Each row is a point. The points of each table are mixes of a few directions, plus a little noise. Count the directions of each table, and those that both share. Where both have some left over, give the other angles between the two spaces (their principal angles), to ten degrees, smallest first.
In the rows, zero is written as 100.

First (4 x 2):
0: 109 101
1:  59  93
2: 158 110
3:  74  96
Second (7 x 2):
0: 100 149
1: 100  55
2: 100  57
3: 100  68
4: 100 128
5: 100 148
6: 100  93
Directions: first 1, second 1, shared 0; angles 80

First (7 x 3):
0: 102 114  94
1: 102  79 102
2: 112 118  81
3: 114 107  81
4: 105 131  87
5:  47  45 175
6: 117 106  79
Second (5 x 3):
0:  89  53  45
1:  72 133 115
2: 109 100 106
3:  93 132 128
4: 137  83 106
Directions: first 2, second 2, shared 1; angles 90

First (6 x 4):
0:  63  87  83  83
1: 146 115 121 121
2: 166 123 131 131
3:  82  94  92  91
4: 101 100 100 100
5:  42  80  73  73
Second (8 x 4):
0: 112 144  73 105
1: 104 124  87 107
2: 105  93  87 131
3: 101 111  93 116
4: 107 124  82 116
5: 103  71 121  16
6:  82  88 138  64
7:  86  44 118 145
Directions: first 1, second 3, shared 0; angles 70

First (8 x 8):
0:  33 165  91  74  94 148 121 105
1: 126  74 104 110 102  81  92  98
2: 157  45 108 122 105  59  81  96
3:  29 169  91  73  94 151 123 105
4: 155  47 107 121 104  61  82  96
5: 102  98 100 101 100  98  99 100
6:  78 122  97  91  98 116 107 102
7: 120  81 102 108 102  86  94  99
Second (10 x 8):
0: 107 102  97 126  94  84  85  78
1:  44 165 116  79 103 105  37 100
2:  46 104  28  77  98 105 148 109
3: 153  85 154 122 101  95  73  93
4: 145  65 113 118  99  96 119  97
5:  70 140 106 104  98  92  53  85
6: 109  88 100  97 101 103 114 106
7:  87  91 105  41 112 136 139 151
8: 100 108  98 119  96  88  82  82
9: 140  51  84 116  97  96 149  99
Directions: first 1, second 3, shared 0; angles 30

First (10 x 9):
0:  96  85 108  79 125  67 105  84 125
1:  92 105 117  66  77  84  74 119  45
2:  45 110  33  96 104 109  53 122  69
3:  69 110 103 116 107  84 123  87  73
4: 113 109  76 131 103 113 101 113 123
5: 177  88 157 118 103  99 150  81 168
6: 110 123  65 152 105 102 105 124 117
7:  97 100 126 103  93 103 124  83  84
8: 101  73  85  84  92 179  85  77 129
9: 100  96 129  54  92  59  80 111  67
Second (8 x 9):
0:  96 127 106  80 100 129 112  86 103
1:  98  93  62  95 121 158 117  84  70
2: 130  60  90 112 110  76 104  95  94
3: 100  60 127  93  90  66  62 139  99
4: 153  18 117  76 112  71  86 110  85
5:  71 115 134  91  78  82  68 134 115
6:  78 160  61 150  99 103 133  69 115
7:  76 167 103 104  90 115 118  82 120
Directions: first 5, second 4, shared 1; angles 30, 50, 80

First (8 x 11):
0:  68  92  95  74 155 113 146 164 104  84 109
1:  59 140  65  36 101 127  90 107  99  66 130
2:  94  96 104 105  98  56 130 171 104  88  74
3:  87  80  89 101  80 124  94  94 118 110 111
4: 112  83  85 123  97 122 102  93  70  71  98
5:  86  92 136 124  89 112  97  40  90 114  85
6: 183 124 103 109  85  56  40  56 122 155 108
7: 109  92 123 126  94  91 100  76  92 110  83
Second (11 x 11):
0:  88  69 148 106  30 107  67  67 118  81 125
1:  53 100 162 121  93 109  66 114 165 115 103
2: 114 108  56  93 163 104 116 108  98  86  92
3: 109 109  95 106  90  79 108 116  67 129  85
4:  78 117 100  96 159 111 101 142 111  81 113
5: 103  81  74 110 161  88 116  67 135  58 129
6: 107  82 114 125  78  72  71 106  76 121  85
7: 124 115  72  38  65 168 105 108  59  64  97
8: 130  86  70  84  81 116 103  62  92  85  90
9:  92 113  98 107 120  66 138 109  86 105 127
10: 104 119 110 113  60  80 109 101  94 176  54
Directions: first 6, second 6, shared 1; angles 30, 40, 60, 80, 80

First (9 x 12):
0:  63 142 122  79  94 103 115 140  98 101  69 128
1: 101  76  77 127 101 113  85  81  86 115 105  49
2:  64 152 142  94  73 122 120 128 106  83 103 133
3: 115  80 124 109 103 107  54 113 102 115 119  89
4:  98 128  91  92  54  48  93 142 123  65  82 130
5: 120  52  78 133 129 122  92  82  92 139  97 108
6: 134  81  94  75 118  73  98  76 107  87 115  97
7:  60 150 122  60 100  95 120 129  92  93  71 103
8: 146  40  52 132 126 118 123   8  93 103 139  62
Second (8 x 12):
0: 132  87  88  85  82 140  86 109  73 133  86 111
1: 105 103 129 112  91  39  88  83 148  33 154 113
2:  73 141  91  87 103  81 155 107 122  80  97  57
3:  83 101 132 124 109  32  89  80 148  35 148 111
4: 110  83  92 100 101 132  84 104  73 134  81 112
5: 130  89  87  84  83 141  90 110  72 133  84 108
6: 101  86  78  95 108 157  96 112  53 162  55 101
7:  64 107 105 115 124  79 113  95 111  90  96  88
Directions: first 6, second 3, shared 1; angles 30, 90

First (9 x 14):
0:  79 134 124  84  79  51  91 114 114  69 121  88 109 102
1: 146  60  66 111 113 142 128  67  88 163  84 104 104  68
2:  70 102 129  99  48  81  67 116 116  90 105 123 102 139
3: 118 119 154  60  30  58  76 133 118  92 146 105 111 113
4:  58 105  58 136 171  98 129  90  93 105  67  91  68 107
5:  87 120 135  83  88  86  76 142 105  64 121 105  83 136
6: 108  86  65 119 163 128 130  94  84 123  81  94  71  94
7: 138  77  89  97  68 119 105  58  99 128  96  99 144  54
8:  98  97  82 113 141 138  99  86  83  65  80  91 107  85
Second (10 x 14):
0:  58  63  29  88  61  95 120 135 119 106  83 100  83 116
1:  92 146 142  90 118 110  95 102  77  89  94  95  80  93
2: 115  87  43 147  89 131 109 139 104  96  83  62  65  66
3: 100  74  68  95  79  82 132 111 106 102  87  89 131 120
4:  46 124  90  83  74  95 120 153 108 110  96 143  77 158
5: 128  76  58 148  88 111 112 127 117 110 103  95 103 100
6: 106 133 160  76 123  89  95  71  79  92 103 103 121 104
7: 138 100 113 134 118 115  80  86 103 103 117 100 100  78
8: 135 129 193  66 150  86  72  17  66  81 109  78 139  64
9:  82  69 103  74 100  87  65  58 119 112 125 134 102 100
Directions: first 5, second 5, shared 0; angles 30, 50, 60, 70, 80

First (9 x 18):
0:  90 100 134 118 138  84  98  88  88  69  96 163  69  76 131  72 149  79
1:  60  74  52  80 100  86  92 110  87  90 105 115  86 153 122 123 149  43
2:  97  97 118 106 130 100  93  84 100 111  78  98 106  66 129  86  87 113
3:  99 114  80  97  66 105  86  53 146 115 103  71 133  61  80  81  43 175
4: 118 129  69  94  74 113  77  74 117  78  68  73 113 113  59 102  75 115
5:  97  91 127 107 147  95 104 119  71  95  82 115  80  97 139 100 130  57
6: 100 104  79 100  74 101  92  87 101  79 103 146  95 134  63 105 118 102
7: 143 123 142 103  53 107 153 164 120 121 181  16 100  70  67 100  63 124
8:  97  68  99  93 118 110 106 121  71 143  84 103 117 128 110 131  86  92
Second (11 x 18):
0: 128 143  93  32 113  74 131 128 114  94 147 175 128 110  78 131  94  80
1: 116 124  96  62 108  86 118 116 108  97 127 142 116 106  88 117  96  89
2: 103 105  99  92 101  97 103 103 102  99 105 109 103 101  97 103  99  98
3:  66  48 108 184  84 132  62  66  84 108  42   8  66  88 128  63 108 125
4:  65  46 108 187  84 134  60  65  82 108  40   5  65  87 128  61 108 125
5:  99  99 100 103 100 101  99  99  99 101  98  98  99 100 101  99 100 101
6: 113 119  97  70 106  88 114 112 106  97 121 133 112 104  90 114  97  91
7: 105 108  99  87 103  95 106 105 103  99 109 114 105 102  96 106  99  96
8: 106 109  99  85 103  94 107 106 103  99 111 116 106 102  95 106  98  96
9: 130 146  93  26 114  72 134 130 114  93 151 181 130 111  76 133  93  78
10:  70  54 107 174  86 129  66  69  86 107  49  19  70  89 124  67 107 122
Directions: first 6, second 1, shared 0; angles 60

First (10 x 24):
0:  98  76 100 103 122  95  95 107 102  67 100 111  79  92  99  99  88  68  96  91  89 104  95 109
1: 100 106 100  99  95 101 101  98  99 108 100  97 105 102 100 100 103 107 101 102 102  99 101  98
2:  94  31 101 109 163  86  85 121 106   5  99 132  38  78  98  97  67   9  88  74  68 111  85 127
3:  99  85 100 102 114  97  97 105 101  79 100 107  86  95 100  99  93  80  97  94  93 102  97 106
4: 105 162  99  92  43 113 114  82  95 185 101  71 155 120 102 103 130 181 111 124 128  90 114  76
5: 100 106 100  99  95 101 101  98 100 108 100  97 105 102 100 100 103 108 101 102 103  99 101  98
6:  97  65 100 104 132  93  92 110 103  52  99 116  69  89  99  99  83  54  94  87  84 106  92 113
7: 102 120 100  97  82 104 104  94  98 127 100  91 118 106 101 101 110 126 103 108 109  97 104  92
8: 101 107 100  99  93 102 102  98  99 110 100  97 107 103 100 100 104 110 101 103 104  99 102  97
9: 104 142 100  95  62 109 109  88  96 158 101  81 138 114 101 102 120 155 107 116 119  93 109  84
Second (10 x 24):
0:  98 109 119 113 102 108  87  98  94  96  98 114  57  68 120  85  97  91  80 103 121 110 119  57
1: 108  78  94 108 102  82 102 104 120 102  93 103 100 111  97 106  74 103 132  92  88 106 116 135
2:  92 113  63  53  85 133 133 117  74 105 127  52 169 149  82 119 147 127  73 104  94  73  16 129
3: 109 116 107  92 101  77  97  83 114 101  77 110 127 120  97 110  95 107 132 100  69 104 132  99
4:  97  98 110 129 102  83  71  76  99 119  97 126  82  58  95  91 101  67  90  96 131 107 124  72
5: 111  96  56  60  75 122 129 126  90 125 119  58 142 149 108 124 114 136  90  87 117  96  41 132
6:  94  95 105 114 103 104  91  98  94 101 107 107  81  75  99  90 103  84  84 101 118 100  98  88
7:  96 109 118 111 104 107  89  97  94  92  98 112  69  74 112  87 101  91  83 105 112 105 114  65
8:  94  84 111 113 118  85 104  99 116  74  92 107 104 106  78  96  84  93 132 108  58  92 115 137
9: 101 102 118 108 106 100  97 103 106  84  91 110  70  89 113  91  85 101 105 104  92 108 124  86
Directions: first 1, second 5, shared 0; angles 40

First (10 x 32):
0:  81  91 134  67  81  58 102 111 128 144  70  62 116 132 141  42 151 115 175 104 146  70 116  68 116 132 139 102 107  85 141  74
1: 117 101  91 112 105 117  94  88 103  85  84 108 113 104 105 116  99 101  94  97 103 105 102 103  99  99 104  81 108 119  92  91
2: 114  96  92  99 107 110  85  95 120  89  73  98 123 105 122  99 110 102 113 101 115 101 110  97 111 108 110  83 110 106 106  80
3:  83  43 100  63 110  61  65  82 160  83  47  88 147  70 181  41 130 100 129 113 150  90 111  83 163 153 114 157 108  47 146  33
4: 109 154  81  82 114 138  90 166 105 119 138  81  81 119  64 112  90  89 130 110  66 109 123 112  81  61  80  50  92  90  95 143
5: 103  78 103  91 101  88  86  84 128  94  60  93 130 102 142  78 123 106 124 102 133  92 108  87 123 127 120 105 112  96 119  63
6: 107  78 102 119  97  96 103  63  95  81  78 116 112  92 113 109  99 105  76  93 112 101  89  98 104 113 108 111 107 118  93  80
7:  82 137 133 127  68  89 158 109  26 144 164 104  35 126  22 127  80 108  73  86  62  92  74 103  40  65  94  92  82 134  69 168
8:  98  99  95 123  99 106 115  85  66  86 128 125  77  80  67 129  69  95  46  94  72 111  79 115  84  85  79 118  91 110  75 122
9: 106 123  69 117 118 138 100 118  70  75 156 127  66  70  43 148  47  81  39 101  41 128  88 133  79  57  51 102  84  96  65 147
Second (9 x 32):
0: 124  90  66  89 129 129  57 102 147  63  63 102 141  85 139 100 104  91 111 109 113 114 120 106 133 109  96  86 113  86 110  65
1: 124  72 120 120  85  87 101  42 118  95  18  98 150 134 157  90 144 123 128  87 162  82 103  73 111 141 157  73 130 150 111  40
2: 100  93 122 112  82  83 118  76  88 113  82  99 103 120 107  96 116 113 107  91 120  87  93  87  91 113 124  95 107 126 101  90
3:  88 145  93  86 104 117 109 158  80 125 164  89  56 103  45 110  77  88 103 107  53 107 105 115  74  59  69  87  80  81  90 158
4:  89  84  78  90 118 102  83 106 108  73 120 114  95  55  99 100  74  85  66 109  80 115  95 117 120  97  67 143  88  61  99 101
5:  68 126 150 115  58  64 164 107  31 161 156  92  37 131  37 101  97 114  94  86  79  80  75  90  47  82 108 106  82 125  85 157
6: 105  91  50  77 141 130  52 125 138  54 110 111 115  48 113 104  71  75  79 118  76 127 113 125 136  91  56 124  93  46 104  92
7:  81 126 124 104  79  87 135 120  60 138 146  93  57 118  53 104  93 104  98  95  77  91  89  99  66  80  96  98  85 108  90 145
8: 121  74  97 107 104 101  82  64 129  78  39 103 145 106 150  94 124 108 114  97 140  97 108  89 123 129 128  88 121 118 111  50
Directions: first 4, second 3, shared 3

First (8 x 32):
0: 104  96 105  99 119 100 111  87 114 130 131 107 137 108  58 112 107  86  89  65 117  91 113  92  64  97 105 103 124 102 108  55
1:  91 107  64  88  61 101  73 123  84  57  30  79  40 110 193  76  66 115  95 165  56 134  88 112 150 110  81 112  47  95  48 177
2:  85 109  48  83  63 103  72 120  94  68  28  76  46 121 195  79  58 101  77 163  53 141 100 110 133 110  79 119  42  96  28 168
3:  88 108 109 121 112 105 113  91 103  99 120 107  94  79  76 112 117  85 102 102 120  87 106  99  90  91 115  82  98 105 123  92
4:  99 104 139 127 116 100 118  92  93  92 134 115  98  63  57 111 135 103 130  92 131  71  92 100 105  90 119  72 116 104 159  91
5: 136  77 129  77  97  87  94 110  88 110 106 106 137 115  86  88 104 139 127  62  94  92  78  98 115 111  88 113 142  92 118  85
6:  98 100 107 106 120 102 113  87 113 125 132 108 128 100  58 114 111  83  91  71 120  89 113  94  67  95 109  97 119 104 113  60
7: 100  99 100 100 111 101 106  92 110 119 119 104 121 105  76 108 103  88  90  80 110  96 110  95  76  98 103 102 112 102 102  73
Second (11 x 32):
0: 105 118 103 102  96  73  68 122  84  93  93 109  97 101 120  86  86 122 135  97 104  93  83 120 120 109 101  91 120 106 127 104
1: 118 104  92 119 115  71  56 116 111 123  91 121  58 110 135  68  96 101 121  87 149  94 109 127  82 108 104 135 139 118 103  77
2: 103 134 114  26  96 109 138  75  75 138  83  87 133 140  78 116 100 130  48 105  90 100 129  69  94 100  64 107 129  97 103  72
3:  62 118  47  88  89 118 124  65 138  64 140  80  66  50  64 125 151  41  60 111 105 100  98  91 107 105  87  99  27 108  97 123
4: 116  47  97  66  81 138 146  68 128  72 128  71 103  74  50 112 153  88  68  84  75 108  80  68 124 107  72 127  52  82  75 126
5:  99  82 138  90 101 138 148  92  78 117  85  83 172 134  69 128  65 117  68 108  48 113 116  65  83  78 106  69  98  76  76  91
6: 110 108 109 102 106  74  89 105  79 119  80 147  60  97 171  77 126 123 139 112 140  85 109 114 105 101 106 122 149 110 113 100
7: 102  86 119 129 110 108  95 116  94 109  90  95 133 121  94 103  56 104 104  98  81 108 104 101  81  88 121  79 106  92  88  90
8:  98  58  94 122  92 114 120  88 114  67 117 117  68  51 121  99 153  81 123 107 102  97  81  96 121  97 111 109  67  92  88 140
9: 121  99 138 108 109  85  79 129  68 127  69 110 135 142 121  86  50 144 126  94  91 100 103 108  92  95 111  90 153  95 106  80
10:  65 146  48 146 106  73  38 124 132  71 125  80  76  80  78 100  63  51 108  96 116 101  87 141  91 110 117  71  60 124 122  98
Directions: first 3, second 6, shared 1; angles 30, 90

First (8 x 32):
0: 113 116  74 131 130  82  63 107  94  52  95 113  83  89 107  66 124 122  91 102 122  76  99 120 110  99  99 118  96 102  87 121
1:  86  69 116 118  85 116 126  96  77 121  94 108 105 113 101 125  89  86  71 103  60  99 104  92 111  95  91 106 100  93  95  94
2: 108 116  80 118 114 105  84 110  99  85  82  84  88 101 103  71 119 127  92 100 114  95 101  91 122 107 128 100  94 110  77 107
3:  71 123 101  58  62  87  97  87 137 104 124  60  99  95 109  69  89 124 125 100 108 116  80 104  90  88 116  91  96 101 121 100
4:  89  54  99 131 102 120 140 120  78 128  86 113 117 109 105 124 102  89  58  94  86 106 108  95  99 107  92 100 111  82 105 116
5: 110 116 123 104  93 114  81  72  85  96  89 100  85 114  92 113  90  91 101 114  54  87 111  77 138  96 105 105  83 128  56  59
6: 101 125  95  60 104  84  80  99 143  92 125  98 113  85 107  87 101  95 136  95 135 113 104 109  74 107  85  87 108 109 115  95
7: 122  82 112  79 109  93 129 108  87 123 105 124 111  94  75 146  85  65 126  93 120 109  93 112  55 101  84  92 112  74 145 108
Second (11 x 32):
0:  99  95  76 109 116  75  86 109  94  77  87 126 108  87 105 104 114 110 104  85 114  87 106 126  76 101  91 112 108  86 129 113
1: 147 100 109 104 126 101 108 103  60 106  75 121  86 102  60 143  94  78 124 100 108  90  95  96  90 103 113 100  97  89 109  97
2: 105 114 114  72  92 101 105  96 122 107 131  82  95  96  94  86  88  89 120 109 121 115  84  99  91  95  95  88  99 101 104 105
3:  96  93  85 114 110  98  95 109  95  95  82 111 109  99 108 104 112 108  90  91  98  95 114 102 100 108 101 103 105 100 101 100
4: 113  96 112 104 132 109  81 102 126  90 132 140 122  94 118 107 106  53  88 108 108 101 133 100  99 117  33  96 114 125  65  86
5:   5  99  60  96  44  88  91 103 156  94 103  48 125  97 166  28 120 176  64  82  84 116 105 107 112  96 123 102 104 107 112 111
6: 102 103 139 101  76 112 115  79  91 104 141  75  68 110  87  80  74  86  90 131  83 100  64  96 123  73  94 106  83  96  80 111
7:  98  98 108  99  97  91  85  82  86  93  85 126 106 103  99 131  95  90 108  96  64  85 117 102 101  97  88 111  98 108 101  69
8: 147  99 101 110 125 113 126 120  65 116  81  92  78 104  60 115  99  93 112 103 135 103  78  90  96 105 134  90  97  81 106 123
9: 104  97 115 107  92 106 104  88  79 103  94 101  89 109  90 113  90  94  96 108  74  92  95  93 114  91 105 106  91 101  90  90
10:  83 106  83  84  90 105 103 110 124 115  87  77 115 100 112  89 109 122 105  87 111 117 109  88  98 113 124  85 105 107 105  95
Directions: first 6, second 6, shared 5; angles 90

First (8 x 32):
0:  73 102 173 126  72 100  83 100  39 145 110 146  57  76  58 111  75  76  85  48 116 109  61  93 143  23 116 122 157  95  66  62
1:  93 125  39  98 112  87 124 114 167  49 112  29 151 125 114 109  97 107 109 178  46 100 115  85  39 128  94 110  17 120 130 137
2: 129  91  43  76 126 104 110  97 142  69  87  74 130 117 139  87 126 123 112 130  99  92 136 110  74 170  85  73  67  98 127 127
3:  77 114 126 117  84  94  99 106  87 109 113 101  92  94  75 112  81  86  93  99  87 106  78  88 103  57 109 122 103 107  88  90
4:  83 106 130 114  85  98  95 103  78 116 108 113  85  91  79 108  86  88  93  86  99 105  80  94 113  61 108 115 116 101  86  85
5: 126  66 128  86 105 116  82  82  56 138  78 159  63  83 109  81 119 107  98  34 158  95 106 122 149 115  97  72 170  76  85  78
6:  91 120  63 103 105  90 116 112 144  64 111  50 135 115 104 109  94 101 105 155  59 101 106  86  58 111  98 112  41 116 118 123
7: 128  75  97  82 113 111  92  88  89 112  81 128  88  96 121  83 122 114 104  70 136  94 117 118 121 136  93  73 131  84 102  97
Second (9 x 32):
0:  73  98 137 129  68  82  91 116  81 119 112  94  83  97  61 123  75  73 100  92  85 116  76  73 105  54 125 106 105  99 109  51
1:  91  92 127 112  84  95  90 105  80 119 101 111  82  94  81 108  92  88  99  79 106 107  88  91 115  78 112  97 119  94 101  69
2:  69 105 132 132  68  79  92 120  88 112 114  84  88  99  61 126  72  72 101 103  76 116  75  69  96  52 125 112  93 104 111  55
3: 111 105  77  87 116 108 108  94 117  84  98  95 116 104 120  90 111 114 100 114 101  92 114 111  90 124  87 100  87 105  97 129
4: 140  94  62  62 140 128 108  75 110  86  80 123 112 101 151  68 135 136  99  93 133  78 132 140 108 158  68  85 113  95  85 154
5:  54 137  89 133  76  71 115 131 140  69 131  27 131 117  66 136  63  74 102 172  25 114  79  58  46  56 120 135  23 126 124  95
6: 129 118  30  62 147 120 126  84 149  53  93  80 145 112 155  75 128 138 101 143  96  78 133 129  69 162  65 102  59 113  93 184
7:  93  85 136 113  81  93  85 104  69 129  99 122  73  91  78 107  92  84  99  68 115 109  86  93 123  76 115  93 132  91 100  59
8: 140  68 111  71 120 126  87  74  64 128  73 165  70  85 129  70 131 121  98  37 165  88 117 135 148 136  84  68 168  77  80 103
Directions: first 2, second 2, shared 1; angles 30

First (11 x 32):
0: 115 113 111  95 122 109 125 140  92 100 106  84  65 102 110  95  80  87 105  91  65 104 125 120 117 122 112 117 130 102  89 116
1: 115  88 126 107 134  92 110 161 106  88  77  65  85  89  96  92 103  93 102 100  96 100 144 129  79  98 106 109 159 112  79 118
2: 109 109  97  85 108 103 102 109  95 102  86 102 101  91  99 100  87  96  85  95  91 107 110 116  90  98  97 116 118 101 104  97
3:  91  70 113 122 101  82  83 106 116  89  86  85 121  96  87  97 132 110 108 112 137  91 105  93  72  79  96  79 107 107  91 102
4: 111 123  89  77 104 112 110  98  87 108 100 112  90  96 106 102  73  92  86  90  74 110 102 113 110 111  99 123 106  96 108  95
5:  90  90  89  98  83  92  76  67 106 100  87 116 135  93  88 105 115 110  88 108 131  99  82  88  77  76  87  91  82  99 112  83
6: 113 130  97  85 109 120 129 114  84 109 122 102  60 109 118 100  66  86 103  86  51 107 106 111 138 133 112 121 104  95  99 110
7:  90 117  76  88  73 110  94  48  91 112 120 133 109 109 106 108  91 104  95  98  96 102  63  78 121 105  95  98  51  89 120  85
8: 105 126  73  65  87 112  94  62  86 114  95 136 115  92 101 108  74  98  71  93  88 113  80 104 101  97  88 123  83  91 125  78
9:  86  53 136 154 111  76  95 140 125  78 101  54  97 110  91  90 150 109 139 116 138  78 120  86  85  90 111  58 115 113  69 125
10:  75  82  93 124  70  92  81  55 109  99 120 111 122 115  97 103 131 114 118 112 134  87  65  61 106  90  97  65  47  96 106  94
Second (10 x 32):
0:  95  70  97 132  97  91 101 195 126  74  50 121 123  68  81  82 107 125 102 132 144  80 181 104  41  64  42  99 129 109  87 123
1: 100  75  95 137  92  95  95  89 109 102  96  90 110 110 107 104 106 105 115  93 116 105  92  95  96  94 101  80  63  97  86  83
2: 120 149  89  29 120 121 115  89  73 116 103 115  78  87 109 105  58  76  60  78  45 120  97 129 120 125 110 148 140  96 127  96
3:  94 129 120  81 101  99 102  88  91 100 127  91  83 114  91  98 107 102 109 115  85  86  79  90 121 108 120 106 120 105 100 118
4: 119  93  78 112 102 110 105  78  94 116  89  97 102 102 120 111  72  87  91  67  83 129  90 120 105 108 106 105  64  89  96  64
5:  95 103 113 117  93  95  98  83  99 101 119  83  93 121  97 101 110 106 121 107 100  92  76  89 115 101 118  89  84 102  87 102
6:  90 107 116 101  97  94  98 109 102  93 111  95  96 106  88  94 114 110 113 120 106  83  99  88 102  96 102  96 113 106  94 119
7:  83  86 104  91  98  92  91 102 108  90 103 109 111  89  93  96 128 102  96 110 124  88 106  82  91  96  90  84 114 104 115 115
8: 112  68  80 144  93 101  98  76 106 111  87  90 112 109 120 111  89  95 108  71 107 124  88 108  97  99 104  83  39  90  85  61
9:  92 121 108  57 107 101  99  91  92  99 116 108  92  93  93  98 109  93  86 106  90  92  92  93 111 110 106 109 134 103 122 118
Directions: first 3, second 4, shared 1; angles 40, 50
